Each wall is flat, endless, passes through zero and stands at right angles to its row. A trip goes straight from one point to another. List the walls that it crosses, first one first.
In the rows, 128 means zero.

Walls:
(1): [111 162]
(2): [195  87]
(3): [148 152]
(4): [149 169]
(5): [208 134]
(6): [140  95]
(7): [ 95 129]
Trips:
[174 166] to [163 127] -> 1, 6
[108 126] to [162  88] -> 6, 1, 2, 7, 5
[153 153] to [131 159] -> 2
[154 189] to [80 80] -> 7, 5, 3, 4, 6, 1

Walls:
(1): [163 171 139 180 149 126  39 144  69]
(2): [ 66 159 148 148  56 126  95  98 117]
(3): [158 104 114  20 112 198 157  83 120]
(4): [135 144  94 117 137  38  89  95 167]
(5): [104  94 158 164 140 168 121  92 133]
(6): [169 129 159 151  95 140 129 127 222]
(7): [ 77 181 148 166  97 126 127 117  69]
(8): [149  80  85 211 125 221  86 123 118]
Trips:
[148 192  72 159 153 151 110 165 183] to [170 195  63 105 102 144 123  99  97] -> 3, 7, 6, 2
[174  91 124 127 140 134  98 117 134] to [193  91 129 120 155 135 145  75 158] -> 1

Walls:
(1): [159 200 139 115 145 140 189 138 102 143 112 116 136 116 131 180  72  94
  69 188 168 118 162 110]
(2): [125 125 105 121 126  80 111  97 123 174 151 173 105 174 116  92 164 154
 148 127 167 140 154 121]
(3): [ 83 138 104  98 196  81  85  56  61 134 167 105  63 125  99 132 177 153
 141  54  99  83  94  71]
(4): [154  56 100 143 168 149 130 131  72 129 101  93  78  62 139 134 168 145
 136 108  87 151 182 143]
(5): [156 143 153  87 167 128 150  95 110 135 104 110 125 134 118  87 160 156
 145  74  70  97  74 146]
(6): [ 74 105 162  83 157 125 196 138 124 134 143 107 107 130 161  78 118  62
  79 141 135 121  87 163]
(7): [146 133 108 144  89 131 105 129 120 115 195 122 142 136 106 122 146 123
 142 123 134 126  76 133]
(8): [150 155 137 105 146 107  72 130 138 164 159 180 103 100  93 145   7 156
 135 135 133 103 136 123]
Trips:
[109 109 153 126  97 123 114 101 138  70 123 139 142 123  60 104 182 132
 141 196 147 118  80  62] to [140  78 116 169  60 127 155  87 121 143 133 149 158  74  96 170 153 127
 149 125 141 169 155 121] -> 3, 4
[106 126 227 108  89 140 129  91  95 107 181 106  96 124 119 101 141 130
  77 199 123 124 139 143] to [185 134 182 169 170 186 131  73 182  90 117 135 179 144  78 140  84 139
  96  73  71 147 180 161] -> 5, 8, 7, 6, 4
[142 151 141 134 165  88  86 101 109 143 113 206 151 131 205 137 136 183
 148 180 134 150 112 205] to [153 129 138 166 155 147 124 122 116 126  93  90 133 120 161 184 100 161
 160 119 148 113 112 193] -> 4, 1, 2
[120 110 134  88 136 122 165 159 112 132 125 144 111 102 103 112 173 145
 116 107  78 188 171  80] to [146  97 138 101 140 139 160 100 159 106 132 126 149  96  88 156 128  94
 181 155 155  79  99 133] -> 2, 1, 7, 3, 4, 8
[144 145  59 143 139 136 183 148 158  85 184 146 149 158 176 156 111 106
 108 213 161 116  71 137] to [123 116 105  94 113  97 191 160 111 168 159 205 127 136 114 157  76  80
 110 128 139 106 133  65] -> 8, 2, 7
[114 109 133 126 136 176 134 147 134 147 194 140 165  75  99 117 126 142
 103 165 161  99 146 213] to [116 122 165 101 174 186 104 158 130 143  93 160 128  41  86  98 134  81
 201 195  94 167 113 110] -> 7, 1, 5

Walls:
(1): [144 119 147 116 165  81 118 138 161 136 101 159 104 161 113 145  88 145
 135 116 183 158 112 155  99 146 155 186 167 102 134 151 168 142 152 109
 118 162 144 108 120 127 113  55 155 183 197 149]
(2): [117 156 125 179 136  83  78 143  73  38 102 165 152 146 125 167 190 169
 194  57 173  27 234 160 133  99 138  72 153 148  55 155 139 157 124 160
 123 169  48 145 133 215  98 173 122 114 114 100]
(3): [101 168  98 131 157 128 172 104 168 115 115  99 135 126 207 148 126 113
 163 163 105 117 121 131 135  63 165 140  97  98 106 128 137 129  89  92
  85 133 153 100 146 114 156 102 154 150  99 185]
(4): [133  99 147 145 160 146 178  62 153 155 135 155  79 178  59 120 137 133
  63 139 156 107 153 166 100  84 113 146 102  79  85 170  92  78  65 156
 111 155  81  88  82 176 172 151  72 135  91 156]
(5): [ 87 128 170 108 217  67  90 137 140  97  37 119 164 160 107 103  97 154
 152 168 143 121 125  80 126  77  96  94 105 162  53  62 134 139 128 149
 141 174 122 151 144  99 139 157 139  93  79  99]
(6): [150 106 136 124  80 156 141 167 116  44 168 131 110 223 172  98 137 187
 145 114 118  77 107 182 101 136  88 131 125  51  90 123  98 133 137 194
 137  85 124 156 144 125 162 155 128 201 123 143]
Trips:
[148  97 154 142 158  83 192  94 214 126 157 168 129 155 165 120  86 104
 165 115 141   7 160 103  70 143 175  64 153 148 155 136 125 153 141 130
  79 142  76 166 169 175 104 100 132 135 168 146] to [125  62  97 142  79 134 217 111 157 110  66 173 115 164 114 137 104  87
 172  98  89  78  70 142 153  42  81 140  90 153  43 163 191 100 196  85
 118  89 100 150 192 121 115  83 129 137 114 137] -> 5
[189 221 113 104 145 141 140 174 183 168  83  97 130 139 103 176 196 156
 100 141 165 156 132 160  45  81 145 107 137 223 121 124 113 143 156  95
 137 143  43 107 105 154 120  25 153 104 129 166] to [140 146  78 148 125 191  59 103 174 189 177 127  37 135 112 162 164 154
 162 101  95 150 117 118 135 188 168 147 114 161 155  87  68 174 140  86
 147 172 167 117 104 122  90 139 189 111  89 135] -> 5, 4, 2, 3, 1
[107  49  64 171 184 153 137 125 133 143 144 123 126  84 132  48 116  78
 163  27 148 131  63 103 162 166 177  69 131  71 113 125 162 119 124  84
 132 115 137 117 141  81 106 187 170 112 145 141] to [108 133 126 160 106 124 232 162  86  87 185 174  76 151 137 170 128 144
 156 191 153 139 126 146  41 167 166 119 174 167  99 128 121 175  93  53
 108 122 123 115 123 120 145 181 142 167 103 170] -> 6, 1, 2, 4

Walls:
(1): [128 145  97 134 184 143 133 106 119  83 174 193 102 137 181  77 103 107
  57 122  54 228 111 134 168 113  78 171 166 104  30 192  90 167 117 131
 104 168 165 138 153 113 122 151 116 154  59  90]
(2): [120 121 145 210  80 131 107 105 108 146 101 112 143 143 154 176  64  84
 130  88  78 154 123 127 117  98 166  98 123 120  96 216 148  68 187 143
 164 138 156  67  69 112 120  61  91 169 134 115]
(3): [120  97  89 146 141 178 118  74  93 131 109 105 148  88 150 100  58 115
 155 139  93 156 165  68 128 108 106 190 113 118 151 210  42 101 161 104
 112 114 131 185 111 128 179 177 131 187 149 111]
(4): [139 115 147 137 134 107  87 151 166 101 163 142 127 114 161 116 139 191
 105 151 153 118 140 184 106 178 158 165  99 141 164 203 166 139  83 123
 132  92  51  83 130 122 135 160  78 127 120 105]
(5): [108  86 132  77 157 105  94 137 145 177 195 131 117 101 106 110 159 149
 162  49  79 155 127 117 108 124 138  97  76 160 175 209  96 163 125  96
 102  76  59 209 179 120 122 133 124 126  47 109]
Trips:
[133 130  52 149 128 173 219 128 130  78 115 127 139 161  44  55 118  96
 144  74 203  97 166 116  85 115 147 144 164 141 146 126  80 188 162 147
  85 150  89 143  74  97 103 102 141 117 103 211] to [116 153 120  64 131  50 186 139 114 191 125 144 124 116  71 170  97 137
 139  90  87 179 225  74 129 172 147 134 138 131 170 127  26 158 116  97
 198 119 158 167 116  60 186  88 190 151  80 170] -> 5
[199 169 154 128 169 171 125 114 143 158 121 114 115  78 106 124 145 121
 120  79 219  82 113 166  89 108 118 138 118 116 182  97  13 100 142 145
 193 117  63 123 151 164 151 116 160 190 164  99] to [117 138 128  86 113 175  63 140 101 117 175 140  98 147  86 140  54 151
 153  95 182 143 124 119  94 146 202 161 134  86 137 112 137 147  50 119
 122  79  82 178 129  92 102 126  76 120 112 139] -> 3
[ 79 165  61  84 182 127 126 117  82 140 119 110 181 159 127 192 132 146
  56 106  79 152 161 115 182  15 132  85 196 166 127 138  84 118 132 147
 141 203 179 144 125 127 166 149  55  73 110 123] to [170 166 116 105 111 106 185 160 135 120 138 122 145  70  98  56  94  93
 137  96 144 145 115 127 100  80 157 115 110  58  98  96 112  35 128 139
  92  42 158  72 133 172 154  96 193  17  96 145] -> 3, 1, 2
[156 102 132  91 178 147 179 146  93 127 144 169 178 135 140  83 125 160
 166 166 239 137 126 117 170 167 113 145 114 146 157 119  72 120 141 156
 119 111 215 143 103 130  58 125 127 162 165 111] to [106  65 137 122 153 104 169 129 180 121 110  93 102  91 186  90 185 163
 140 184 199  93  98 115 163 133  90 203  82  76  17 115 170 180 108 110
  94 170 130 138 124 153 158 105 159 104 164 100] -> 1, 4, 3
[158 115 115 113 111  88 169 146 128 133 127 112 181 121 164  71 158 105
 119 106 136 172 170  77 116 105 139  94 113 128 127  94 144 131 156 220
  73 176 137 111  75 124 148  54 122 114 111  76] to [131 158 139  19  82  83 113 106 175 194 164 116 154 179  97  71  99 145
  59 151 131 157 126 135  66 144  63 160 189 109  72  89 190  53 150 127
 138  94 174 129 127  92 102  89 101  87 172 175] -> 2, 1

Walls:
(1): [144 152 135 152  91 135  96 126  98 191 111 163 175 118 128 203 161 133
 153 108 121 144 122 127 154  95  76 111 162 168 151  56 181  94  97 120
 170 156  76 114 166  86  72 183 125 189 195 171]
(2): [ 85 122  80 118 142 138  79 157 125  54 219 119 130 143 140 185 104  94
 109 131 140  90 128  94 149 141 103 124 100 104 158  32 102 122 128  82
 100  95  64 118 160 160 116  73  90 126 220 146]
(3): [110 185 123 104 103 100  86 181  92 166 159 188 165 102 118 168 159 126
  95 165  69 113 102 157  82 140 129 120 183  75 124 146 174 174 141 149
 100 120 113 106 146 108 149  96 120 150  58 201]
(4): [112 100 145 100 163 138 150  97  48 115  93 175 135  97 114  92  41  90
 207  86 101 157  40 114  90  93 126 129 160 137 121 123 109 147 135 114
 125  85 169  55 105 165 135 119 156 177  89  99]
(5): [123 127 152 108 111  73 141 153 205 154 134 128 199 195 156 133 140 177
 174 179 185 198  46 122 143 126  61  82 101  82 165 149 151  84  92 185
 134  96  86 117 148 104  95 130 144 109 202 127]
(6): [ 98 190  37  98 140 142  68  72 154 192  69 172 111 121 119  31 104 107
 126 160 160  95 123 151 104 117 168 107 163  83 145 152 122  92  89 153
 146 179  75 168 108 107  94  82 176 137 154 134]
(7): [142  76  97 125 127 121  86 160 158  87  55 127  91 187 128 115  77 136
  71 120 141 181  60 143 140  75 109 229 168  67 125 184  43 133 130 152
 130  99 134  89 120  69 107 117  75 122 163 132]
(8): [144 118 149 131  68 135 163  83 125 108 172 145 159 100 131 143 148 147
 123 196 145 120 194 156 158 118  67 159 156 162 132  99 119 155  90  73
 177 151 189 181 122 153 151 144 150 201 159 161]
(9): [104 101 179 154  75 175  83  62 164 108 149 131  67 143 139  91  68 112
 127 108 127 164 164 134 147 139 134 173 150 177 203  72 164 153 123  98
  68 189 211  95 166 179  88  83 158 167 135  91]
Trips:
[152  95 137 105 115 145 180  27 124 114 159 147 140 152  98 143  99 107
 119 119 154 101 162 130 149 130 176 140 162 117 132 122  91 160 128 108
 110 105  63 174 128 195 163 155 145 211 119 152] to [129 200  85 162  72 145 153 181 109  92 193 128 148 124 132 133 165 123
 152 164 156 110 187  97 129 137 105  83 120 170 118 161 107  92 116 170
  92 133  91 142 109 118  65  71 119 146 155 159] -> 4, 1, 9, 3, 5
[122  98 119 177 142 125 168 119  96 145 160 142 104 137 133 109  83 140
  97 144 117 155 173 116 167  42 141 154 139 102 143 103 112 176 140 136
 177 147  92  90 139  98 129 119  69  59 125 107] to [107  57  78 124 129 103 156 150  79  82 130 122 145 156 118 109  84 101
 141 127 160 126  95 142 133 161 101 143  98  92 148 114  92 122  99 114
 130 188 147 122  93 152 106 141  80 119 111 151] -> 4, 9, 8, 5
[211 209 168 114 178 111 168 100 136 159  19 133  64  87 177  76 164 108
 127 130 142 188 152  84 120  79 147 109 132 157  95  70 105 107 147  78
 182 143 157  91 186  95 112 187 140 177  61  57] to [141 114 166 114 101 120 106  64 182 152 126 209  74  76 114 186  61 113
 223  82 124 146  62 150 112 145  92 154  59  77 135 161  77 150 154 141
 180 157 165 110 124  62 144 190  89  74 121  81] -> 7, 6, 5, 1
[182 117 169  88 119  68 109 104 168  99 236 181 151  64 103 142 147 158
  74 100  95 167 131 145 153 126 117 109 191 131  88  68  99  64  90 150
 170  97  61 128  94 161 162 212 118  41 108  90] to [ 70  94 166 148 138 192 114 125  69 159  61 119 153 180 168 181 146  76
 152 145 119 157 165 121 151 143 102 100 110 211 150 101 100 106 119  83
 141 205 111 140 103 118 162 123 122 159  89 128] -> 3, 5, 9, 2, 4
[ 76 104 192 117 127 194 169 193 105 199 140 122 137  90 111 130 159  69
 152 182  59 127 140 108 196 124 120  90 133 157 139 125 185  97 135 105
 113 149 106 135  78 107 124  81 117 164  96  83] to [139 146 134 144 157 175 120 169 163  72 195 155 143 112  82  91 145 131
  51 134 138 119 105  93 127 119  78 124 133 173 178 186 129 161 139 152
 220 114 179 196 126  65  84 172 157 138 142  84] -> 4, 9, 3, 5, 7, 1

Walls:
(1): [101 125 103  60 161  98 165 152 132 112 136 130 123 166 100 143 121 105
 151 148 120 104 161  90  45 145 120 114 104 179 119 119 120 111 111  85
 110 188  59 131  48 122 115 155 123 163 123 145]
(2): [145 126 119 105  88  83 166  90 178  84 110 148 135 150 126  97 118 131
 170 187 103  93  79 164 166 152 113 204 168 128 170  83  69 147 111 150
 157 114  79 123  83 106  45 150 176 134 174 187]
(3): [136 183 154 128 173 167 118 110  79 140 144 196  80 139 138 155 152 137
 150 123 189 174  74 172 117 140  99 124  74 207  96 129 111  98 124 136
 135 126  98 120 113 166 155 106 145 154 117 112]
(4): [154 111 129 124 154 121  54 161 103  64 127 165 164 117 145 134 166 131
 176 174 145 139  98  93 109 126 144 135 120 118  83  75  92  75 122 129
 156 106  88 115  78 149  78  78  97 141 122 139]
(5): [ 80 173 126 152  94 111 128 100 146 102 101 127 129 141  90 130 132 190
 145 112 132 155 191 206 111  83  90 142 139 114 127 148 190 121 109  80
 120  97 160 119 171 103 170 111  89 124 157 135]
(6): [ 91 117  81 107 150 105 113 111 166  98 104 167 103 157 142 177  84 158
 192 177  79 123 119  81  75 121  81 130 130 186 100 125  89  85 160 133
  62  82 179 185  96 128  99  97 126 116  53 171]
Trips:
[141  84 197 116 161 157 140 170 170 139 143 152 126 148 180 144 189 129
 127 174 147 189 112 123 115 113 187  29 164  90 135 187  97 107 158 113
 171 133 173 119 178 104 139 150 225 129  76 123] to [ 66 164 199 201 133 118 162  83 204 105 128 137 120  98 102 165 118 117
  83 159  81 187 138 117 174 134  94 119  73 131 181 116 147 144 130 177
 119 150 121  86 107 147 121 119 143 143 138 150] -> 2, 5
[115 146  95  53  75 138 137 120  86 127 151 171  89 150 185 145 109 154
 197 147 122 170 147 126  80 191 131 108 201 154 143 152  93  95 119 107
 197  52 116  72  72 152 125 148 139 141  79 115] to [106 170  98 170 176 124  97  22  84  44 176 146 110 134 105  76 208 130
  46 153 155 152 144 134 158 117  93 152 112 115  75 192 124  87 136 142
 122 100 113  95 129 153  94  90  83 184 149 118] -> 5, 1, 2, 6
[137  93 147 138 124 178  96 207  52 153 132 127 123 117 169 180 117 209
 163 125 160 153 190 128  89 105 145  32  79 139 112  86 173 156 127  95
 196 186 167 119  94 164 178 108 153 147 110  83] to [ 94 104 108 209 113 135 144 173 220 118 187 173 139 127 159  86 126 137
  59 160 165 132 129 192 142 180 156 109 134 105 122 111 120  88 119 113
  98 159 115 172 178 116 100  97 121 112 140 142] -> 1, 3, 4, 2
[160 160 106 126 115  58 158 117 106  98 116 146 150  99 131 145 139  88
  97 141 136 155 162 178 101 138 130 188 102 164 181 125  83 133 100 109
 206 123 110 200 146 148 169 145 140 113 106 125] to [123 130 137 155 147 124 156 109 113 114 128 161 158  87 191 111 129 144
 149 120 162 104 151 112  88  89 141 220  88 150 135 108 131 120 132  82
 143 103  59 168 132  75 125 152 158 122 112 125] -> 4, 6
[ 95 121 142 155 165  79 115 126 144 108 144 132 184 152 134 128 169 151
 134 113 110 109 121  74  95 193 161 102  84 181  47 108 179 135 144  87
 165 127 107 136  86 119 120 129 130 119  80 171] to [190  56 135 110 184 149 113 163 134  78 182 137 201 137 132 102  70 129
 161 109  96  94 155 134 130  69 145 145 139 113 130 106  67  92 117 137
  94  90 122 106 154 118 180 134 114 107 153 136] -> 3, 2, 1
[ 88  73 128  92 176 139 109 127 148 131 149 102 113 130 129 128 153 140
 167 132 129 147 107  68  84 192  99 108 166  93 153 113 197  92 126 158
  86 133 132 119 140 149 137 205 173  69 132 223] to [ 62 170 155 139 147 149 145 146 132 109 127 153 178 137 135 127  87  63
 128 143 156 130 116 115 198  46 155  91  78  72 126 139 165 179 149 137
 164 138 107 156 114  92  65  94 136 146 126 152] -> 4, 6, 1
[123  70 112  78 117 131  64 150 118 146  85 154 131 142 195 127 139 147
 144 124 109 145 145 112 152 117 140  98 125 177  76 107 102 112 140 120
 123 156 138 144 122 173 107  78  88  89 145 167] to [126  85  86 112 121  66 104 126 144 161 134 126 106 136  84 149 145  93
 156 143  89  86  98  98 107 168 129 116 149 120 127 107 157 216 141 131
 150 185 116  80  98 149 161 127 138  68  67 146] -> 3, 2, 4
[ 85  46  52 115 103 132 127 132  99 144 167 154 143 176 123 107 126 153
 151 117 111 139 144 153  75 156 116 110 134 110 146 147 129  89 159  73
 146 177 128 118  88 133 124 139 133 169 107 139] to [109 166 119 104 176 186  79 148  82  84 184 132  80 134 106 120 104 144
 110 108 126  86  75 106 113 140 131 110 161  97 188  48  95 169  98 112
 112 193 146  89  91 150 117 173 159 145 107 113] -> 5, 2, 3, 6

Walls:
(1): [168 110 182 144 169  71 158  79  93 137 133  57 116 122  91  91 124 122
 117 106  87 184 110 132 177 134 137 141 152 141 136  99 109 119  86 112
 155 127 184 116 150 112  83 204  79 128 117 110]
(2): [178 153  85  73 131 170  89 192  91 135  80 129 109  71 167  89 158 141
 105 150  95 137 115  50  78 152 130 150 124 151  92 160  93  65 158 124
 120  71 146 139 126 189 153 111 116 113 112 149]
(3): [ 95  93 124 134 123 101 128 175  69 137 123 141  97 124 108 175 201 131
 130 107 128 138 186 140 158  95  83  89  83 109 194 157 173 146  67 171
 171 194 113 136  76 109 160 107  81 182 150 102]
(4): [125 112  52 196 150 141 113 119 111  99 164 143  95 167 133 152 175  63
  94  98 134 132 126 126  97  63 115 156 125 148 148 159 116 159 163 131
 130 129  95  92 171 139 112  98 110 106 100 183]
(5): [119 118 123 170 115 136 152 161 166 133 167 113 154  71 129 175 113  77
 190 199 141 148 183 188 158 109 152 176  97 103  66  96 115 116 141  85
 145 121 115  63 147  89 152 137  87 119 117  89]
(6): [ 94 133  94  78 102 197 115 166 165 140  85 102 167  89 143 107 156  61
  72 128 141 184 143 123 145 107 187 106  70 185 138  74 181 113 121  87
  92  62  48 223  75 142  65  69 192 155 103 160]
(7): [161  52 103 108 147 165 123 144  62 156 177  76 155 136 138 124 107 142
 185 119 141 128 135 194 146  97 163  90  96 140 140 127 146 145 155 130
 135 137 151  91 135  69 153  99  94 128 115  57]
(8): [142  50 180 185 144 147 151  65  80 132 124 195 131 179 120  60  98 158
 100  81 164 180 104 162 143 120 140 161 174 140  99 108 131 115 172  82
 118  91  94 109 157 118  71 171 153  87 111 111]
(9): [134 165 121  77 194 129  90  80 144 188 174 128 117 158 160 150 157  82
 142 144 102 107 155  89 126  99 117 165 128 159 127 217 131 154 120 110
  93 143 138 135 110  81 116 121 129  65  68  93]
(10): [122 148 172 140 132  83 113 104 129  57 170 140 105  81 162 141  90 106
 158 116 169  82 150 142 177 119  87 149 161 121 101  65 143  89 141 138
 158 149 160 128 151 146 101 142 112 137 153 119]
(11): [120 129 116 179 138 137 125 194 184  96  94 161 107  98  92  99   7 100
 153  83 206 119 120 171 206  95 106  87 171 120 179 140 135 182 114 198
 129 114 170 118 179  81 134  89  73 163 127 143]
Trips:
[167 119  94 152  40  87 125 102 133 146 125 220 114 170 208  88 120 153
  90 127 114 142 117 158  93 125 101  99 132 155  91  97 102 124  86  89
 189 155 177 140 156 106 103 169 128 135 159 126] to [ 91  59 195 170 106 157 118 133 125 120  92 148 180 136 170 170 152 195
 158 133 149 110 147 144 121 125 154 100 157 100 129  64 163 126 122 143
 115 133 166  89 173 158  96 111  98 170  61 145] -> 11, 7, 5, 3, 1
[140 133 158 113 136  72 168 175  87  77 175 119  91 168 128 114 101 152
 141 110 210 128 147 182 160  34  98 165  97 188  70 152 114 185 132  94
 116 125  70 130 129 129 169 186 130 100 109 128] to [149 149 133 149  79 197 146 101 189 175 131 150 131 154 164 109 128 130
 131 126 158 119 148 179 121 149  91 125 123 105 128 160 126 113  61 120
 134 144 114 182 161 107 101 106 205 176 110 135] -> 1, 6, 3, 7, 4, 10, 5
[151 176 113 127 107 136 135 120 145 146  83 158 121 135 170 123 170 122
 149 156 124  79 102 104  71  56 119 102 127 126 126 131 121 119 147 112
 156 104  93 120  66 112 116 127  91 143 137 190] to [130 119 139  87 105 119 142 135 144 140 118 157 134 147 144 182 163 156
  81 158 105 160 166 130 131 171  92 126 159  68 125 108 119  81 134 139
 125 121 156  96 109 124 179  78 155 177 157 119] -> 9, 4, 6, 5

Walls:
(1): [169  71 127  51  91 106 105 166 152 130  63 105 116 135 113 146  74 152
 209 141 116 148 166 153 153 148 111 116  99  83  87 116  74 161 116 100
 163  90 177 157 125 139 145 195  53 170 134 132]
(2): [124 125 123  74 122 164 141 101  84 110  91 132 107 182  86  75 140 104
 124 136  76 135 139 145 214 171  90 128 181 153 157 139  58 184 186 117
 144 128  98  83 169 161  73  74 115 150 113 164]
(3): [113 127 153 102 115 140  95 114 120  42  97 132  66  78  98 147 122  93
 104 152 130 167  88  67 101 104 140 122 200  89 160 107 134 101 135 101
 124 130 122  89 130 172  88 146 116 106 114 114]
(4): [121 115  95 163 161 149 213 143 122  54 126 164 128 145 150 101 134 106
 156 180 135 159 151 132 145 128 116 155  68 143 128  70 156 157 162 160
 132 153 155 122 111 175  24 107 109 109  96  97]
(5): [115  92 186 159 122 133 149 150 137 169  89 132 189 119  64 142 148 156
  98  97 115 105  82 120 118 122 129 149  87 136 107 123 154 122 161 173
 159 214 205 170 151 127 112 124  85 131 192 136]
(6): [ 97 183 127 165  67 121 150 169 138 129  83  85  67 124 135 124 155  99
 121 167  70 101 133 144 207 157 152 160 183 112 186 143 136 101 121 188
  38 113 101 122 158  85 106 120 148 110 171 181]
(7): [ 24  96 136 128 143 116 156 187 157 148 112 124 148 157  99 128 151 151
  78 176 138 148 170 138 151 112 103 132 106 143 137  81 181 165  99 150
  26 149 147 129  63 121 149 144 167 159 138 109]
Trips:
[100 120 110  76 159 153 149 137 115 111 127 156  80 134 183 155 198  84
 112 130 146 180 159 170 163 122 104 113 129 139 154  69  61 144  85  76
 176 135  58  61 130 128 132 142 109 147 100 124] to [197  87 141 131 169 147 131  84 205  88 120 139  48 187 157 100 145  28
 130 128 108 129 110 106 170 130 183 132 115 132 125 143  96 127 197 100
  67 173 133 151 143 135 133 121 108 113  99 136] -> 7, 6, 1
[115 176  97  82 130  82 147 168 119 181  48  95 135 180  77 120 145  86
  96  83 147 168 138 150 182 146 127 157  91  62  70  78 105 131  90 142
 145 133 149 167 129 129  97 106 134 128 162 128] to [175 151 184 161  87 131 103 116  87 159 147 169 130  84  81 167 117 152
  91 100  50 111 121 162 118 167  40 160 108 113 138 142 137 204  82 103
  86  84 173 138 104 182 128 157 142 100 147  99] -> 4, 6, 2
[ 11 121 144 141  99 189 160 133 119 106 179 131 137 133 143 125 136  98
 183 102  83 159 139 138 116 110 113 140 121 130 111 143  98 140  85 129
 149 160  87 147  59 137 129 144 187 113 165 120] to [122 142 161  84 208  81 103  65 144 155 136  38  75 124 132 120 134 150
 125  94 165 125 121 103 122 154 129 143 137 129 109  64 140  97 103  78
 138 165 158 160 115 107 152 105 103 141 118 107] -> 6, 4, 3, 5, 1, 7
[129 104 177  99 118 120 151 161 195 103 130 185 153 176 160 150 112 107
 196 117 100 122 138 119 101 169  98 249 104 101 100 206 121 158 152 114
 173  97 164 104 134 138 179 192 115 102 128 126] to [ 48 131 211 101 136 102 107 137 122 139 129 125 127 173 136 117  99 168
 137  79  98  91 122 147  97  88  50 113 117 109  86 133 109 135  88 153
 183 140 105 159 112 125  99 113 118 143 187 110] -> 4, 7
